Every row gives one point. To make a cloud, some directions were put in groups of two or more. Within a group, all points are equally far from the middle, so they leave a hole (a ring in 2 directions, a hollow ball in 3). The other directions are filled evenly. Then the cloud was stretched, turned, moved and blurred a little. Count the holes, and give their numbers of directions, smallest first.
In the rows, zero is written as 128.

Cloud (14 x 2):
[[192 130]
 [186 113]
 [108 130]
 [111 102]
 [143  95]
 [183 142]
 [166  99]
 [117 139]
 [127  96]
 [147 149]
 [117 138]
 [147  95]
 [146  95]
 [171 101]]
Holes: 1 (2)

Cloud (22 x 3):
[[155 169 135]
 [133 112 121]
 [133 116 178]
 [ 90 116  86]
 [155  75  96]
 [ 75 115 108]
 [127 117 178]
 [107  95 143]
 [139 159 153]
 [103  88  92]
 [120 161 132]
 [131 171 146]
 [112 165 156]
 [127  77 117]
 [145 122 111]
 [130 108  65]
 [ 87 103 106]
 [132  97 110]
 [ 97  75 110]
 [160 114 136]
 [149 169 105]
 [ 97  80 123]]
Holes: 0

Cloud (27 x 4):
[[143 159 161  97]
 [123 118 177 127]
 [139 145 125 101]
 [107  92  99 134]
 [148 143  83  79]
 [111 112 158 137]
 [135  48 109 110]
 [150 119 140 152]
 [107 134 137 111]
 [128 125 119 138]
 [111  62 146 118]
 [114  79 116 139]
 [104 119 152 167]
 [108 118 129 167]
 [125  72 156 152]
 [127 174 159 139]
 [ 98  57 119 123]
 [168  75 179 164]
 [155 115 190 114]
 [ 87 156 117 147]
 [138  93 137 141]
 [129 123 125  79]
 [105 176 115 160]
 [143 152 135 144]
 [ 91 173 123 121]
 [155  84 182 185]
 [124 116  98 110]]
Holes: 0

Cloud (73 x 8):
[[146  95 169  96  86 122 125 185]
 [143  98 103  77 123 104 157 155]
 [115 117 126 142 136  88 128 135]
 [152 125  95 135 106 149 107 108]
 [109 178 146  98 121  95 164 110]
 [147 123 143 102 153  72  92 122]
 [105 170 128 130  87 120 173 137]
 [ 92 178 107 142 151 117 137 130]
 [ 61 134 102  84  94 111 135 113]
 [144 180  89 133 162 116 134 104]
 [141 161 107  63 121 126 120 171]
 [107 115  99  75  55  98  96 141]
 [113 115 124 110 115 109  63 141]
 [104 120 169  90 103 101 104 176]
 [117  99 177  90  81 111 129 127]
 [118  97 103 109 117 143 116 188]
 [ 93 169  76 108  98 102  86 111]
 [145 156 131  98 141 129 171 157]
 [123 168 114 105  75  75 115 122]
 [130 102 139  71 139  77 126 105]
 [124 132  82  67 120  85  75 157]
 [118 123 147  51 112  81  88 133]
 [116 132 145  77 135 127  95 198]
 [123 169  90 102 158  72 127 109]
 [144 124 103 100 117 140 170 137]
 [154 115 125 146 107 118 119  93]
 [129  94 180  91 114 102 132 160]
 [149 103 136 125  98 112  84 116]
 [165 163 140  99 136 135  94 113]
 [150 145 120 103  95 138 158 181]
 [137 149 120  96 137 145 158  98]
 [ 97 144 110 102  78 125 120  77]
 [ 82 147  84  71 130  90 132 109]
 [174 110 139 103 134 108  71 170]
 [141 163 151 103 150 126 163 162]
 [156 130  76  69 122 121 121 170]
 [ 95 108 142  84 157 136 120 144]
 [147 106 148 110 158 139  80 152]
 [159 149  81  92 168  94 130 137]
 [128 125 142 160 112 165 145 120]
 [140 135 152 146  72 129 153 166]
 [ 95 160 136 140 111 148 173 105]
 [156 113 143 118  90 150 110 206]
 [143 170 139 105 115 126 164 159]
 [103 110  75  86  60 101 131 143]
 [167 112  95 110 164  95 123 132]
 [168 115  66 131 121 118 126 145]
 [131 111 103 123 163 136 121 162]
 [184 113 110  81 121  85 111 170]
 [144  91 183 108 100 137 118 167]
 [132 117 123  86  72  81  84 135]
 [141 100  85  96  83 129  97 128]
 [149 157 151  82 156 132 132  94]
 [134 151 155  93 127 152 144  94]
 [131 180 157 135 115 153 100 160]
 [116 165 113 153  85 151  91 127]
 [128 163 130  57 126 120 115 173]
 [133  97 104 151 122 124 132 143]
 [ 97 148 150 158 104 115 156 113]
 [107 153 150 170 113 135 143  96]
 [146 118  91  95 106  75  78 173]
 [181 109 143 146 114 111 113 142]
 [129 105 111 104  92  85 151 103]
 [ 71 137 155  69 114 114 113 104]
 [128 184 108 135 122 147  91 158]
 [ 91 167 153 109 122 108 168  90]
 [ 82 163 129 141 156 116 133 107]
 [ 97 181  73 124 122 114 104  95]
 [105 108 142  60  86  97  93 126]
 [114 145 107 144 116  74 118 144]
 [120 123 108 111 150 110 128 187]
 [129 181 104  85 129  72 122 133]
 [163 158 100 116 155 122 145 102]]
Holes: 3 (2, 3, 3)

Cloud (94 x 9):
[[122 126 155  96 149 104 138 155 121]
 [144 100 132  73 106  94 133 141 129]
 [156  73 116 130 165  95 119 205 113]
 [136  97 109  57 158  68 125 159 153]
 [141  99  97 116  95 158 178 123 131]
 [138  79 158 119 174 119 130 166 158]
 [143 125  76 121 110 131 121 130 141]
 [139 108 139  96 131 150 108 127 136]
 [121 142 134 104 155 107  96 164 172]
 [153 152 110 136 129 156 112 188 127]
 [117 127 162  61 196 116 116 119 174]
 [166 102 111 137 112 102 112 185  94]
 [163 130 176 117 147  76 111 189 136]
 [161 115 124 123 166 116 124 157 107]
 [176 159 152  96 147 122 176 137 165]
 [108 138 120 160 181 152 132 126 175]
 [133 102 127 187 147 170 105 128 156]
 [135  59 134  73 161  77 138 176 154]
 [109 149 130 133 163 142 112 111 123]
 [111 151  89 119 137 154 143  89 174]
 [131 126 138 160  79  83 123 165 125]
 [123 166 101 150  91 140 115 163 120]
 [ 99  89 132  82 208 106 103 159 147]
 [ 95 121 127  99 227 125 108 149 139]
 [177  90 129 147 100 147 176 121  99]
 [143 112 179 150 107  98 112 133 103]
 [ 84 126 170 112 164 125 156 124 181]
 [187 146 103 131  53 150 134 131 112]
 [131  87 120  96 162 115 130 175 138]
 [130  80 150 130 116 126 115 100 154]
 [126 153  93  78 104 156 134 109 154]
 [137  76 107 169 108 112  93 159 104]
 [116  74 171 141 112 108 135 143 160]
 [150 133  93 103 169 137 131 110 118]
 [142  93 130 120 183 138 163 108 138]
 [114 145 151 152 100 157  89 149 142]
 [136 126  94 111 146 141 108 170 130]
 [174  83 132  90 154 150 156 110 144]
 [144 114  82 134 134 137 153 108 165]
 [ 97 137 104 142 156 168 108 101 153]
 [172 134 125 137  79 155 171 125 169]
 [ 98 124 154 121 146 118 113 127 105]
 [132 100 132 150 107 149 129 181 171]
 [166 140 155 143 141 100 143 120 184]
 [125 156 177 148 118 118 134  91 120]
 [ 94 160 179 175 134 133 132 108 141]
 [151 125 153 137  88  65 118 175 171]
 [ 98 124 138  92 114 129 130 183 138]
 [117 126 101  87 172 124 110 121 163]
 [196 136 137  81 118  68 138 143 159]
 [131 152 100  69 123 123 130 123 175]
 [152  97 135 123 165 122 101 118 122]
 [125 106 151 165  58 133 144 133 132]
 [149  90 138 148 146 129 121 187 104]
 [153 110 124 150 191 138 143 133 165]
 [121 123 114 111 153 115 155 179 150]
 [175 137 163 142 114 101 129 118 161]
 [152  99 141 133 170  87 101 146 114]
 [119 161 137 176  96 170 145  96 129]
 [150 115 166 103 174  94 120 175 144]
 [130 128 146 125 136 151 110 102 124]
 [119 129 123 108 119 134 174 145 146]
 [124 133 136 172  88 176 143 147 151]
 [118 109 179 161 104 178 117 107 170]
 [146  93 108  87 112  99 149 100 187]
 [ 98 100 167 170 100 138 148 135 121]
 [ 97 144 136 171 149 190 137  94 153]
 [160 111 160 175  74 123 106 141 102]
 [107 145 179 150  92 141 107 125 140]
 [ 95 111 112  94 193 108 103 144 136]
 [ 87 151 166 163 103 140 150 145 152]
 [134  89 117 146 178 121 131 125 171]
 [141  76 160 129 182 131  90 179 129]
 [141 111  91 141 138 161 143 116 175]
 [ 86 145 134 185 129 178 125 141 154]
 [123  87 133 120 175 119 114 172 112]
 [142 128 128 117 190 154 130 161 165]
 [101 138 150  84 186 150 136 120 143]
 [ 89  95 121 115 125 102 146 106 155]
 [125 112 132 113 235  98  72 174 172]
 [163 160 111  99 174 170 101 111 191]
 [184 135  66 140  94 146 118 142 153]
 [ 96 141 172 148 118 119 157 170 146]
 [158 157 111 143 115 138 118 152 115]
 [142 102 138 151 141 119  71 172 151]
 [161 125 162 128  96 172 166 115  96]
 [ 98 110 165 171  89 111 142 149 131]
 [180 129 134  56 162 112 118 116 196]
 [115  82 173  92 176 104 132 162 159]
 [117 142 168 107 158 134 158 111 207]
 [ 99  88 140 155 134 175 139  81 136]
 [132 124 151 186  70 129 102 157 101]
 [166 118 153  83 105 135 129 138 143]
 [129 136 137  97 178 130 101 121 177]]
Holes: 1 (2)
